Rows are points. Each copy is the shape, with its points in the same order, turned, moved and blurred by noise. Is it also mirrored, or only turned?

Shape (5 x 2)
[[-4.3  3.5]
 [-0.2 -1.2]
 [-3.6 -3.1]
 [ 2.3  0.7]
 [ 1.8 -3.4]]
Copy 1 (5 x 2)
[[ 0.9  5.5]
 [-1.9 -0.1]
 [-4.7  2.4]
 [ 0.5 -1.3]
 [-3.4 -2.4]]
Copy 1 is: only turned
Copy 2 (5 x 2)
[[-4.3 -0.1]
 [ 2.1  0.0]
 [ 1.1  3.9]
 [ 2.3 -3.0]
 [ 4.9  0.0]]
Copy 2 is: mirrored
Copy 3 (5 x 2)
[[-7.0  0.1]
 [-0.9  1.1]
 [-2.5  4.8]
 [-0.3 -1.9]
 [ 1.8  1.5]]
Copy 3 is: mirrored

Shape (8 x 3)
[[-2.4  3.3 -4.7]
 [ 6.4  1.5 -4.5]
 [ 1.7  0.2  3.8]
 [-2.3 -2.7 -2.0]
 [-1.5 -0.2 -2.2]
 [ 0.5  0.2 -2.6]
 [ 3.8 -0.1  1.2]
 [-2.2  2.6 -3.3]]
Copy 1 (8 x 3)
[[ 4.7  0.8 -3.8]
 [ 2.6  8.4  2.2]
 [-3.2  0.5  1.7]
 [ 3.1 -2.2  1.9]
 [ 2.9 -0.2  0.1]
 [ 2.8  1.6  0.8]
 [-1.6  3.3  2.9]
 [ 3.4  0.2 -2.7]]
Copy 1 is: only turned
Copy 2 (8 x 3)
[[-2.1  6.2  2.3]
 [-6.7 -0.6 -2.2]
 [ 1.6 -3.7  3.1]
 [ 3.2  2.5 -1.1]
 [ 1.2  2.8  0.3]
 [-0.3  1.9 -0.2]
 [-0.5 -2.7  0.7]
 [-0.7  4.5  2.5]]
Copy 2 is: mirrored
Copy 3 (8 x 3)
[[ 2.5  3.3  4.5]
 [-5.6  5.2  1.8]
 [-3.1 -3.5 -0.1]
 [ 2.5  1.3 -1.8]
 [ 1.4  1.3  0.7]
 [-0.3  2.0  1.1]
 [-4.6 -0.8 -0.2]
 [ 2.1  1.9  3.8]]
Copy 3 is: mirrored

Shape (6 x 3)
[[-1.0  3.6 -2.9]
 [-4.3 -2.4 -4.2]
 [-3.2 -0.8 -2.1]
 [ 0.8  2.0  2.0]
 [ 2.1 -1.3 -3.5]
 [ 3.0  2.1  4.3]]
Copy 1 (6 x 3)
[[-1.6  2.0 -4.1]
 [-5.8  2.7  1.4]
 [-3.8  1.0  0.2]
 [ 1.9 -1.4 -1.4]
 [ 0.4  4.6  0.8]
 [ 4.7 -2.6 -1.1]]
Copy 1 is: mirrored
Copy 2 (6 x 3)
[[ 0.8  3.1 -2.0]
 [ 3.2  1.5  4.5]
 [ 1.4  1.3  3.0]
 [-3.0 -1.0 -1.8]
 [ 4.1 -2.0 -1.1]
 [-4.2 -3.0 -3.6]]
Copy 2 is: mirrored
Copy 3 (6 x 3)
[[-1.1 -3.0 -2.5]
 [-4.5  3.3 -1.9]
 [-3.0  1.5 -0.3]
 [ 2.1 -1.8  2.2]
 [ 1.7  2.1 -3.5]
 [ 4.6 -2.5  4.1]]
Copy 3 is: mirrored
Copy 4 (6 x 3)
[[-4.0 -1.6 -4.0]
 [ 3.0 -0.9 -7.1]
 [ 1.6 -1.7 -5.2]
 [-1.4 -1.6  1.1]
 [-0.4  3.5 -3.3]
 [-1.8 -1.0  3.9]]
Copy 4 is: only turned
